Each row is a point. Each copy is the shape, with its points in the same order, stretched, turned, moved and blurred by noise. Is it also mirrored, or only turned?
In the rows, zero is written as 128.

Shape, 6 rows:
[[154 181]
 [122 181]
 [109 143]
 [110 106]
 [159 141]
 [107 140]]
Copy 1:
[[ 55  71]
 [ 92  43]
 [134  83]
 [162 136]
 [ 83 130]
 [135  90]]
Copy 1 is: only turned
Copy 2:
[[ 99  69]
 [ 94 107]
 [118 142]
 [143 160]
 [129  85]
 [117 146]]
Copy 2 is: mirrored
Copy 3, 6 rows:
[[ 30 122]
 [ 53  86]
 [101 100]
 [145 116]
 [ 73 148]
 [105  97]]
Copy 3 is: only turned

Shape:
[[127 108 112]
 [119 117  77]
 [100 146  98]
 [125 156 119]
 [ 48 116 180]
 [145  94  88]
 [160 182 199]]
Copy 1 (7 x 3):
[[ 97 146 139]
 [113 180 143]
 [148 170 129]
 [157 149 150]
 [115 104  62]
 [ 83 162 165]
 [189  44 147]]
Copy 1 is: mirrored
Copy 2 (7 x 3):
[[125 141 113]
 [143 144  85]
 [163 116 101]
 [169 124 132]
 [104  66 140]
 [120 164  99]
 [171 113 218]]
Copy 2 is: mirrored
Copy 3 (7 x 3):
[[103 120 119]
 [103 145 132]
 [116 121 155]
 [143 117 140]
 [ 62  41 192]
 [104 148 102]
 [189  55  89]]
Copy 3 is: only turned
Copy 4 (7 x 3):
[[130 110  97]
 [154  98  93]
 [156  87 151]
 [137 128 152]
 [ 99  18 153]
 [138 119  56]
 [ 74 181 179]]
Copy 4 is: mirrored

Shape, 10 rows:
[[ 78 113 135 115]
 [124 184 143 121]
 [ 80 134 166 125]
 [103  77 135 164]
 [139 165 115 103]
 [103  97  95 152]
 [172  72  80 171]
 [130 103  67 182]
 [109 172 147  84]
 [ 98 141 141  94]]
Copy 1 (10 x 4):
[[ 87 152 123 155]
 [129  85  87 131]
 [ 99 120 129 176]
 [114 145 197 159]
 [139 108  60 110]
 [102 154 156 112]
 [166 155 177 107]
 [130 134 177  86]
 [114 110  54 137]
 [101 138  78 148]]
Copy 1 is: only turned
Copy 2 (10 x 4):
[[100 120 184 120]
 [176 138 156 110]
 [143 114 196 150]
 [ 94 131 156 179]
 [144 130 130  77]
 [ 77 161 147 128]
 [ 76 148  78 141]
 [ 79 198 115 132]
 [159 103 166  80]
 [128 106 171  98]]
Copy 2 is: only turned
Copy 3, 10 rows:
[[119  75 164 151]
 [132 129 155  50]
 [154  53 155 118]
 [175 112 125 193]
 [ 87 168 137  71]
 [137 156 160 194]
 [148 239  82 208]
 [157 222 152 195]
 [ 88  90 156  66]
 [ 96  86 156 105]]
Copy 3 is: only turned
Copy 4 (10 x 4):
[[118 130 100 126]
 [ 98 119 185 116]
 [144  90 127 132]
 [180 134  92  97]
 [ 85 165 184 131]
 [133 178  99  87]
 [162 241 119  76]
 [123 212 108  47]
 [ 90 115 163 162]
 [103 128 146 156]]
Copy 4 is: mirrored

Shape (12 x 8):
[[116 145  88 124 137 123 120 106]
 [116 137 128  87 162 150 154 116]
 [125 107 143 137 124 113 133 180]
 [122 116 125 131 146 169 142  86]
 [134 141  75 154 136 118 132  91]
 [136 135 122  69 115 108 205 119]
 [159 120 113 129 129 116 112 133]
 [126 112 142 111 139 162 108  92]
 [124 146 143 140 119 126 115 104]
 [124 122 110 126 141 107 143 102]
 [111 132  62 118 114 214 126 107]
 [136 138 140 123 149 249 119 129]]
Copy 1, 12 rows:
[[167 152 114 111 150 119 126 139]
 [145 134  80 160 136 115 133 127]
 [124 120 136 148 135 171 110 141]
 [175 114 111 141 117 137 160 132]
 [190 147 145 106 157 123 140 139]
 [131 145  92 158 188 118 147 156]
 [155 143 149 139 120 141 124 162]
 [155 118 107 137  93 131 152 146]
 [132 131 133 110 122 123 152 130]
 [161 125 124 125 152 120 134 148]
 [208 166  89 126 129 170 156 132]
 [169 137 100 180  60 170 164 107]]
Copy 1 is: mirrored
Copy 2 (12 x 8):
[[101 131 157 148 135 183 129 114]
 [ 84 105 145 133 154 115 131 129]
 [136 123 110 108 105 114 119 180]
 [129 115 137 173 168 131 141 102]
 [108 125 135 169 129 190 148 110]
 [ 48 123 149 135 126  92 193 185]
 [117 137  98 130 146 162 126 152]
 [135 143 135 160 184 143 120 105]
 [126 171 142 137 133 146 132  94]
 [ 89 131 135 166 126 145 137 141]
 [174  98 190 134 192 190 166  99]
 [181  94 125 100 211 122 138  65]]
Copy 2 is: mirrored

Shape (15 x 9):
[[115 130 128 109 131 127 204  96 113]
 [134 132 214 159  86 121 128 108 221]
 [178 159 102 119  75 128 138 137 145]
 [129 111  87 120 131 127 115  99 150]
 [148 119  86  82 180 117 140 154 136]
 [139 170 144  87 134 149  97 174 132]
 [111 105 158  92 139 169 111 113 129]
 [109 109 106  84 112 113 122 150 161]
 [ 91 144 146  92 113 154 149 156 152]
 [211 174 117 129 185  59 119 123 124]
 [124 134 201  96 185  73  84 162 159]
 [163 144 126  29  81 158 143 156 133]
 [151 117 127 116 116  82 112 168  87]
 [ 72 170 157 103 150 113 122  81 169]
 [229 139 152 148  43 168 140 166  80]]
Copy 1 (15 x 9):
[[128 185 143 199 110 107 127 196 104]
 [ 72 135 109  56 146 108 181 130  62]
 [135 181  73 132 149 117 133  94 146]
 [159 134 131 161 140  94 110 107 123]
 [127 169 164 181 103 106  75  98 173]
 [111 130 115 121  96 147 123 121 202]
 [156 108 140 130  82 145 105 170 133]
 [123 137 120 131 113  86  69 121 149]
 [ 92 123 108 146  76 120 102 163 146]
 [121 215 182 141 179 110 190  76 182]
 [ 71 137 198  77 117 115 141 138 175]
 [147 183  80 125  59 129  82 141 184]
 [127 176 138 122 160 145  86 136 181]
 [109 110 154 136 102  72 190 179 122]
 [144 204  47 109 158 223 115 119 153]]
Copy 1 is: only turned
Copy 2:
[[112 165 173 162 105 176 107  63 124]
 [ 24 210 127  55  50 190 158 134 191]
 [143 122 123 138  91 114 182 151 156]
 [118 119 161 100  86 102 112 133  93]
 [124 112  90 160 121  90  75 113 126]
 [113 142  58 109 169  89 142 117 179]
 [ 98 166 104  94 114 134 122  84 111]
 [ 68  81 125 129  87  87 133 119 125]
 [ 71 116 103 110 113 126 136  86 162]
 [155 216 123 154 155 123  87 165 170]
 [ 24 201  76 102 152 110  91 123 192]
 [108 133  64 170  93  83 194  82 147]
 [107 111 105 182 159 109 150 165 132]
 [ 57 205 195  55 110 118  95  85 159]
 [187 138  40 191 139 177 238 159 147]]
Copy 2 is: mirrored

Shape (14 x 11):
[[177 183 123 119 118 168 143 114 126  90 116]
 [211 116 130 131 145 127 104 118 122 112 167]
 [135 165 146 140 156 164  57 123 139  45 182]
 [121 153 110 147  97 145 148 126 100 144 154]
 [115  94 139 126 144  87 141 113 106 104 117]
 [197 165 151 142 138 156 109 110 115 137 119]
 [118 180 106  93 154 166 137 107  83 119 138]
 [123 158 132 121 122 141 106 179 133 131 176]
 [135 154 135 134 154 148 129 111 139 130 129]
 [128 166 148 117 117  45 145 150 116 145 126]
 [116 128 108 146 161 117 140 241   7 147 116]
 [123 161  98 141 143  63 135 125 143 119 124]
 [122 100  96 109 101 159  73 141 125 124 146]
 [116  76 129 118 148 162 143 192 128 145 167]]
Copy 1, 14 rows:
[[ 73  75 171 138 105  88 108 144 151  89 115]
 [158  97 123 146  88 116 108 161 155 142  82]
 [138 152  61 142  37 108  83  88 175  94 140]
 [126 107 142 129 125 159 155 115 104  80  96]
 [160 167 122 107 142 130 162 117 149 140 127]
 [105  72 158 144 112 129  77 109 156 136  97]
 [ 94 143 147  93  80  84 157  88  92 111 126]
 [123 136 107 168 117 119  97 102  89  95  96]
 [102 134 120 120 108 127 124 118 142 136 112]
 [127  86 104 151 224  97 139  97  99 110 113]
 [178 148 197  95 118 179  59  81  25 121 137]
 [123 102  65 124 176 124 168 136 147 120 157]
 [127 177 130 195  89 148 129 127 136 136 138]
 [170 218 135 124  97 157  87 154  80 146  73]]
Copy 1 is: only turned
Copy 2:
[[198  93  88 110 116 105 199 115 157 205  96]
 [175 128 107 134 136 144 113 132  95 184  65]
 [157 131  52  95  85 124 186 112 130 144  16]
 [148 113 163 168 122 113 186 145 124 129 122]
 [121 128 120 117 153 116  90 162 154 109 130]
 [192 134  89 114 153 111 199 125 113 196  67]
 [191  78  96 116 148 131 210 124 164 133 121]
 [134 136 138 160 108 150 180 121 137 153  62]
 [147 128 109 116 125 118 171 113 137 156 120]
 [ 97  91 166 128 176 148 152 176 156 169  94]
 [166 141  83 247 206 122 202 200 147  93  82]
 [ 89  71 151 133 151 131 129 129 141 164 122]
 [157 161 147 151 117 123 111  98 138 114  60]
 [142 190 124 191 101 147 109 121 135 115 130]]
Copy 2 is: only turned
Copy 3 (14 x 11):
[[117  97 165 148 169  82 176 137 135 124 139]
 [ 91 126 129  81 145 132 123 142 164 116 157]
 [156 126 177 128 185 204 155  83 115  90 147]
 [127 131 159 139 126  91 111 119 100 120 129]
 [105 119  70 129  95 138  99 111 145 122 119]
 [115 129 146  96 206 103 138 145 147 134 116]
 [114 152 183 132 137  97 171  93 137 110 107]
 [130 127 200 149 134 159  89 121 141 118 136]
 [109 131 145 137 158 140 135 133 126 105 110]
 [ 77  64 154 152 105 125  61 126 129 164 100]
 [109 193 158 168 133 122  41  73 188 211 138]
 [ 75  91 138 154 108 151 120 126  68 153 104]
 [169 171 125 114 109 135 136 149 135 108 136]
 [116 169 124 148  96 156  76 139 196  95 159]]
Copy 3 is: only turned
Copy 4 (14 x 11):
[[137 121 180 151  83 150 111 136  79 157 101]
 [130  91 170 108  85 135  98 104 154 107 121]
 [146 141 107  99  72 144  62  75 142 132  83]
 [145 108 124 149 144 162 144 138 144 158 128]
 [134 149 112  89 116 149 161 174 105 103 133]
 [124 103 172 149 105 132 126 112 143 120  82]
 [136 112 103 170  77 161 125 148 109 144 114]
 [109 135 127 106 105 169 105  86 190 141 132]
 [126 144 138 151 109 133 124 119 129 121 116]
 [ 80 146 145 111 147 197 132 150 161  92 130]
 [154 150 113 105  55 179 187 216 208 146 130]
 [ 99 166 142 118 144 156 103 168 144 107 138]
 [114  84  87  88 129 124 123 115 149 167 120]
 [141 145 123  82  81 145 159 101 171 145 171]]
Copy 4 is: mirrored

Shape, 15 rows:
[[122 138 153 101  90 106 123 208 175 117  67  69]
 [125 111  94 155 118 114  71 131  94 124 144 153]
 [119 116 144 179 151 161  76  92  98 104 170 149]
 [158 164 162  50 144 185  83 138 115 106 137 194]
 [123 122 169 121  69 112 131 182 155 176 118 127]
 [ 82 109 183 105 109 109 143 186 112 116  79 105]
 [152 106 125 167 113 122 112 124  89 107 206 136]
 [161 146 165  75 160 206 112 120 131 123 111 137]
 [144 111 137 137  98 150 103 112  83 131 110 132]
 [122 160 166  92 101 204  89 107 134  87 128 164]
 [ 96 144 118 136 131 131  82  68  77 132 186 107]
 [147 171 126 204 124 121  96 128  59 126 166 158]
 [160 157 176  54 123 162 122  91 141  81  98 162]
 [119 118 185 142 118  69 111 170 155 142  75 120]
 [120 156 129  77 145 192 146 103 147 104 114 174]]
Copy 1:
[[ 48 213 192 134  89 127 108 108  96 143 183 140]
 [115 102  93  89 185 121 116 180 121 116 120 139]
 [132  83  66 107 159 170 100 128 123  87 107 153]
 [ 67  95 189 143 152 127 160 127 117 135  81 145]
 [100 187 142 139  73 119 121 139  87 112 143 141]
 [ 54 174 192 140  71 148 103 143 113 132 183 212]
 [127 119  61 121 169  90  90 120 125  97 116 154]
 [ 88 115 171 163 145 157 161  99 126 153 111 138]
 [107 137 120 111 158 121 161 167 136 146 119 172]
 [ 68 107 130 133 121 159 153 127 145 123  88 133]
 [135 139 116 113 166 160  86 147 161  82  73 162]
 [143 117 103  88 176 108  99 120 107 152  95 193]
 [ 91 107 185 128 126 124 182  96 159 132 102 119]
 [106 165 174  97  86 141 129 125  88 108 181 154]
 [105  90 146 167 119 149 130 106 159 142 102  96]]
Copy 1 is: only turned
Copy 2, 15 rows:
[[106  99 130  83 111 111  52 166 147 102 143 123]
 [140 136 134 126 130 123 172  98 124 138 130 178]
 [120  85 112 142 154 134 166 106 126 196 104 163]
 [112  36  71  82  83 176 187  73 146 160 120 116]
 [101 156 131  49 140 122 101 118 122 106 109  94]
 [ 49 137 130 108 117  97  87 121 140 134 151 103]
 [132 176 120  99 139 116 179 110 143 184 117 147]
 [128  32  67 128 114 180 119  86 150 163 111 120]
 [127 109 125 132 149 117 122  65 152 144 123 150]
 [119  13 105  83 105 145 148  80 124 191 117 114]
 [133 143 110 142 109  89 155  85 114 182  80 157]
 [ 93 160 153  98 133 125 190  88 164 167  75 172]
 [139  25 101 120  98 139 152  93 165 153 133  81]
 [ 94 118 131 122 150 106 111 153 142  78 122 111]
 [130  52 116 117  87 179 143  84 129 184 124  94]]
Copy 2 is: only turned
Copy 3:
[[ 79  64 170 129  82 158 217 147 103 200 150 146]
 [110 105 125  85 153 102  49 138  94 135 117  78]
 [139 120  69  98 105 135  51 103 119  92 117  21]
 [ 40 169 118 179 104 166  83  72  39  98  42  91]
 [111 141 161 142  69  68 180 147 100 184 153 104]
 [132  77 170 153  45 141 176 200 110 121  95 119]
 [131 123 100 117 116  61  52  95 180 123  92  58]
 [ 90 176  92 156  93 220 129  67  80  99  82 113]
 [108 139 121  93  79 141  73 129 118 111 115 124]
 [ 58 139  94 177  66 175  71  90  58  97 127  80]
 [ 78 142  76 108 148 112  66 170 179  61 137  56]
 [ 96 119 159  65  93  69  44  75 148 100 110  29]
 [ 60 142  87 178  70 171 112  77  56  71  84 163]
 [131  76 146  86  62  96 202 153  70 160 131 113]
 [110 148 112 212 115 195 101  80  53  73 119 123]]
Copy 3 is: mirrored
Copy 4 (15 x 12):
[[125 237 152 164  33  73 169 105 101 168 136 156]
 [154 110 101 168 197 133 136  90 145 134  63 146]
 [126  93  99 166 213 165  89 152 156 147  73  84]
 [ 17 130 181 108 166 160 116  86  77 143 110  89]
 [125 158 140 147  78  78 189  99 117 224 144 145]
 [123 147 160 201  85  46 126 128  80 171 153 138]
 [147 129 113 148 233 121 145 141 199 135 102 122]
 [ 49 142 149 102 103 162  87 115 120 134 126  74]
 [110 134  74 152 163 114 118 107 145 127 114 120]
 [ 44 165 121  99 154 168  91 133  61 160 124  75]
 [ 95  89  79 142 194 154 135 160 149  93  50 145]
 [126 110  88 193 236 121 191 121 179 104  91  63]
 [ 26 170 138 104 131 198  91 110  69 130 168 118]
 [133 145 140 222  79 110 158 101 118 205 136 167]
 [ 93 127 147  71 118 196  88 115  61 135 153  72]]
Copy 4 is: only turned

Shape, 17 rows:
[[126  95 114 112 117 128 152  62  32 142 111 175]
 [143 190  35 187 139 163 100 157 152 171 142 130]
 [133  84 134 127 159  74 132  76 165 100 103 183]
 [ 80  82 145  82 173  66 126 115  66 115  90 172]
 [113 141 119 188 141  86 134  98 124 108  55 107]
 [114 123 197 148 132  77  97 104 120 138  67 154]
 [189 126  71 159 116 108 125 179 125 161 134  85]
 [141 169 119 210 140 118 128 147 134 182 189 106]
 [200 203  71 169 140 114 166 135 138 186 161 118]
 [ 89  54 156 103 153 145 167  82  97 123 105 116]
 [ 61  70 135 127  86  74 156  82 110 102 108 180]
 [120 116 125  79 134 125 118  42  80 127 136 103]
 [135  67 127 114  99 111  91  67  79 121 131 144]
 [ 76 118 182  79 108  88 130 106 113  47  93 169]
 [148 158  54 191 166 118  95 134 129 163 176 120]
 [ 89 133 109 118 123  57 125  93 132 172 106 103]
 [154 166  77 202 155  80 129 131 108 117 164 100]]
Copy 1 (17 x 12):
[[112 120 102 147  94  94 112 120  83 164 116  66]
 [ 24 113 149 101 138 199 132  91 154 167 112 128]
 [151  83 167 139 151 114 141 107 105  68 134 145]
 [172 109  68 151 112 131 105 107  54 125 154 145]
 [ 60  98 104 141  63 170  68 127 148  87 144 135]
 [148  86  82  98  93 145  61 128 132  94 119 128]
 [ 68 101 150 125 104 133  97 107 155 180 142 179]
 [ 86 110 111 143 129 176 105  66 194 165 126 132]
 [ 38 112 164 132 153 161  92 110 193 172 149 121]
 [160  82 101 167 108 109 186 148  98 119 107 110]
 [136 135  75 143 122  91 120  82  89  87 116 140]
 [158 156 124 131  98 129 161 146 113 127 152  84]
 [156 134 132 122  82  92 132 102  94 131 118 110]
 [173 159  80 121 133 133  97 162 101  71  98 151]
 [ 73 116 151 141 123 187 129  57 151 166 148 136]
 [116 133  83 110 108 137 115  86 129 110 192 151]
 [ 61 136 132 178  95 184  73  70 168 146 165 146]]
Copy 1 is: mirrored
Copy 2 (17 x 12):
[[ 52 139  95  96 192 115  68 172 110  83 194 171]
 [169  66 148 119 108  66  71  94  43 215 144 127]
 [ 96 199 121  94 139 162 106 101 161 124 165 181]
 [ 74 166 127 124 170 185  88 133 133  58 122 197]
 [157 134  71 106 123 151 131 155  83 164 145 143]
 [ 89 151  79 156 101 161 169 136 129 121 136 165]
 [147  62 144  96 103 115 128 102  26 135 190 164]
 [123  26 123  94  97 111 157 100  77 210 151 153]
 [156  50 131  89 102  65 102 100 109 166 179 160]
 [101 133 149  91 171 178 102 166 129 111 174 106]
 [ 54 182 103  67 179 143 132 143  87  87 134 169]
 [151 138 152 114 189 133 113 211 125 123 184 202]
 [ 87 160 132 112 183 149 137 169  77 106 199 217]
 [115 204 106 124 225 146 147 145 152  58 118 149]
 [143  69 152 101 122 113  82  96  63 208 162 194]
 [130 114 144  91  95 143 135 175  61 122 129 217]
 [156  66 103  79 155 128 120 108  65 177 164 203]]
Copy 2 is: only turned
